Rows are points. The points of each table are mixes of a few directions, plus a little noise. How many directions does each table use, and how many do they share? Where both have some left over, give the other angles between the two spaces (their principal angles), to ten degrees, smallest first.

First, 4 rows:
0: -3.2 -3.7 -1.0
1:  4.8  5.3  1.4
2: -0.7 -0.7 -0.2
3: -0.9 -1.0 -0.3
Second:
0:  0.0  0.0  0.0
1:  0.1 -0.1  0.0
2: -3.3  6.1  0.5
3: -0.8  1.4  0.1
4: -1.9  3.5  0.3
5:  2.5 -4.6 -0.4
6:  3.4 -6.3 -0.5
Directions: first 1, second 1, shared 0; angles 70

First:
0:  0.6  1.8 -3.4 -5.5 -3.1  4.3
1: -2.3 -2.6  1.1 -1.3 -1.6 -3.4
2: -0.1 -0.3  0.8  1.3  0.8 -0.9
3:  2.6  3.6 -3.2 -2.3 -0.6  5.9
4: -0.3 -1.2  2.7  4.5  2.6 -3.2
5: -0.5 -1.2  2.1  3.3  1.8 -2.8
Second (8 x 6):
0: -4.3 -5.6  4.4  2.1 -0.2 -8.8
1:  1.4  1.9 -1.5 -0.7  0.1  3.0
2:  3.4  4.4 -3.4 -1.5  0.1  6.8
3: -1.5 -2.1  1.5  0.8 -0.1 -3.2
4: -0.5 -0.6  0.5  0.2  0.0 -1.1
5:  2.2  3.0 -2.3 -1.1  0.1  4.7
6: -0.8 -1.1  0.8  0.4  0.0 -1.5
7:  0.0  0.1  0.0  0.0 -0.1  0.1
Directions: first 2, second 1, shared 1

First, 7 rows:
0: -0.5 -0.3  0.2 -0.4 -0.2 -0.3 -0.6  0.1  0.0
1:  5.8  1.8 -2.1  3.6  3.3  3.6  7.4 -0.2 -0.3
2: -4.0 -1.2  1.5 -2.5 -2.2 -2.4 -5.0  0.2  0.2
3:  5.9  1.8 -2.0  3.6  3.3  3.6  7.5 -0.3 -0.3
4: -2.2 -0.6  0.7 -1.3 -1.2 -1.2 -2.7  0.1  0.0
5: -4.9 -1.5  1.7 -2.9 -2.7 -3.0 -6.1  0.1  0.4
6: -0.4 -0.1  0.2 -0.3 -0.3 -0.3 -0.5  0.0  0.1
Second (9 x 9):
0:  4.0  1.2 -1.4  2.4  2.2  2.4  5.1 -0.2 -0.3
1: -0.4 -0.1  0.2 -0.2 -0.3 -0.3 -0.5  0.0  0.0
2: -5.6 -1.7  2.0 -3.4 -3.1 -3.3 -7.2  0.2  0.4
3: -4.9 -1.5  1.7 -3.0 -2.7 -3.0 -6.1  0.2  0.3
4:  6.7  2.1 -2.3  4.2  3.9  4.2  8.6 -0.2 -0.4
5: -1.8 -0.6  0.7 -1.1 -1.1 -1.1 -2.3  0.0  0.1
6: -3.0 -0.9  1.1 -1.9 -1.7 -1.9 -3.9  0.1  0.2
7:  2.8  0.9 -1.0  1.8  1.6  1.8  3.6 -0.1 -0.2
8:  2.2  0.7 -0.8  1.3  1.3  1.3  2.9 -0.1 -0.1
Directions: first 1, second 1, shared 1

First:
0:  1.1 -1.5 -3.6  2.1  0.4 -3.3  0.0  3.6  0.4 -1.7  2.1  1.1
1: -4.6 -3.3  1.2  2.4 -0.3  2.2 -0.9 -1.7 -1.0 -5.2 -0.9  0.4
2: -0.4  1.1 -1.0 -0.7 -1.9 -2.2  0.8  0.6 -2.0 -0.7 -1.6 -1.1
3:  5.1  1.4 -3.7 -2.0 -0.1 -5.4  1.3  3.4  0.1  4.3  0.3 -0.4
4: -3.1  4.8  0.7  1.2 -2.1  1.9  0.2 -0.7 -2.0 -3.7 -0.1 -1.2
5: -0.9 -5.7  2.5 -0.4  3.4  3.9 -1.2 -3.5  2.0  1.4 -0.9  0.9
6: -0.8  6.4 -1.9  0.0  1.4  3.2  0.8 -1.7 -1.5 -0.2 -0.6 -3.0
7:  2.4 -3.9  2.0 -1.9 -5.0 -7.3  0.4  3.8  0.2  1.7 -0.3  2.7
8:  0.9  0.7  3.9 -0.8  4.1  6.9 -1.5 -3.6  3.8  4.1  1.8  0.8
Second (10 x 12):
0:  -2.8  -0.2   2.9  -1.1 -10.2  -7.6   1.4   2.8  -4.7  -4.6  -3.4   0.4
1:   1.8   4.2  -4.5  -1.2   3.6   1.3   1.3  -1.4  -1.2   2.7  -1.4  -3.6
2:   1.7   3.9  -4.2  -1.2   3.5   1.2   1.3  -1.3  -1.2   2.6  -1.4  -3.4
3:  -0.2  -2.9   2.1   1.3   1.2   1.9  -1.5  -0.1   2.6  -0.2   2.2   2.3
4:  -0.4  -6.7   4.9   3.0   2.8   4.4  -3.4  -0.1   6.1  -0.4   5.2   5.5
5:   0.5   0.5  -0.8   0.0   1.6   1.1   0.0  -0.5   0.4   0.8   0.2  -0.4
6:  -1.0  -1.5   1.9   0.3  -2.6  -1.4  -0.3   0.8  -0.2  -1.5   0.1   1.3
7:  -1.1  -3.5   3.3   1.2  -1.6   0.0  -1.4   0.8   1.7  -1.6   1.6   2.9
8:   0.9   4.9  -4.1  -1.9   0.1  -1.5   2.2  -0.5  -3.4   1.3  -3.0  -4.0
9:   0.7   1.2  -1.4  -0.3   1.5   0.8   0.3  -0.5  -0.1   0.9  -0.2  -0.9
Directions: first 5, second 2, shared 2
